Each row is a point. To make a cloud, some directions were put in groups of two or more. Within a group, all points are equally far from the middle, so they leave a hole (a ring in 2 directions, a hollow ball in 3). The other directions are filled evenly. Then the cloud was stretched, turned, moved and blurred a little. Count the holes, and give their numbers of directions, smallest first.
In the rows, zero is written as 128.

Cloud, 13 rows:
[[102 103]
 [155  97]
 [160 101]
 [171 139]
 [119 160]
 [155 160]
 [169 118]
 [ 99 109]
 [101 105]
 [ 97 124]
 [131 164]
 [163 154]
 [103 100]]
Holes: 1 (2)

Cloud, 21 rows:
[[ 91  86 113]
 [103 156 110]
 [176  92 122]
 [151  81 108]
 [132 122 170]
 [112 163 121]
 [ 90 139 142]
 [131  98  94]
 [180  79 123]
 [116 121  84]
 [104 138 109]
 [165 154 105]
 [104 138 116]
 [133 145 160]
 [161 131  98]
 [ 78 121 159]
 [ 87 165 119]
 [153 136 119]
 [150 110 129]
 [174 154 118]
 [ 96 100 119]]
Holes: 0

Cloud (27 x 4):
[[128 148 116  99]
 [102 149 123 164]
 [ 99 132 123 165]
 [172 112 112 168]
 [161 122  96 165]
 [154 125 156 185]
 [ 99 114 134 163]
 [144 133  95 108]
 [182 160 144 130]
 [141 177 117 156]
 [108 106 111 143]
 [156 109 149 181]
 [103 130 115 164]
 [124 157 123 103]
 [103 155 157 142]
 [129 175 117 155]
 [146 141  98 105]
 [100 144 124 164]
 [175  97 138 139]
 [125 132 160 104]
 [103 103 128 154]
 [168 119 118 179]
 [162 139 151 184]
 [174 112 108 161]
 [155 120  87 144]
 [155  93 146 166]
 [164 148 132 184]]
Holes: 2 (2, 2)

Cloud, 56 rows:
[[124 136 186 129 119 109]
 [ 86  97 151 126 149 124]
 [132  81 137 135 139 112]
 [157 136 168 149 127 109]
 [115 133  93 186 110 133]
 [143 138 104  76 108  99]
 [108 156 129 136 112 169]
 [115 123 140  93 111  77]
 [ 77  85 116 148 136 121]
 [ 69 154  98 130 151 133]
 [152 172 121  94 111 109]
 [ 62 102 103 132 101 136]
 [127 151 138  66 127 121]
 [ 95  98 134 181  98 143]
 [ 99  85 105 104 138 134]
 [119  96 152 163 142 116]
 [ 97 148  98 103 169 109]
 [130 162  93 151 160 122]
 [164 126 110 143 154 142]
 [149 125 151 146 154 148]
 [135 113 116  72 109 101]
 [109 132 117 147  71  95]
 [116 100 169 145 104  95]
 [ 76  85 136 104 124 115]
 [123 158 110 116  85  97]
 [122 128  92  87 148  90]
 [130 104 122 121 164 110]
 [114 111  83 159 146 136]
 [ 76 161 154 150 132 144]
 [182 119 131 140 118 134]
 [ 86 168 121 104 100 111]
 [109 165 103 158  98 140]
 [112 152  71 107 104 117]
 [144 146 121  78 126 146]
 [120 154  78 112 122 151]
 [ 69 102 117 113 111  85]
 [107 119  61 123 126 102]
 [ 84  98 122 175 136 129]
 [115  96 152 112 151 122]
 [ 88 106 177 137 104 123]
 [ 86 165 122 110 151  92]
 [ 73 142 156 140 134 153]
 [142 157 130 116 177 121]
 [ 63 117 129 167 136 120]
 [ 73 138 126 163 142 101]
 [106 152 149  95 107 147]
 [111 116  62 133 136 122]
 [105 148 151  81 112 135]
 [166 126 141 107 102 141]
 [119 152 146 112 145  80]
 [101 132  89 120  76 110]
 [124 117  92 154 132 161]
 [ 80 150  78 116 147 118]
 [ 60 106 100 138 118  98]
 [116 133  75 129  83 112]
 [127 162 101 176 131 122]]
Holes: 1 (6)
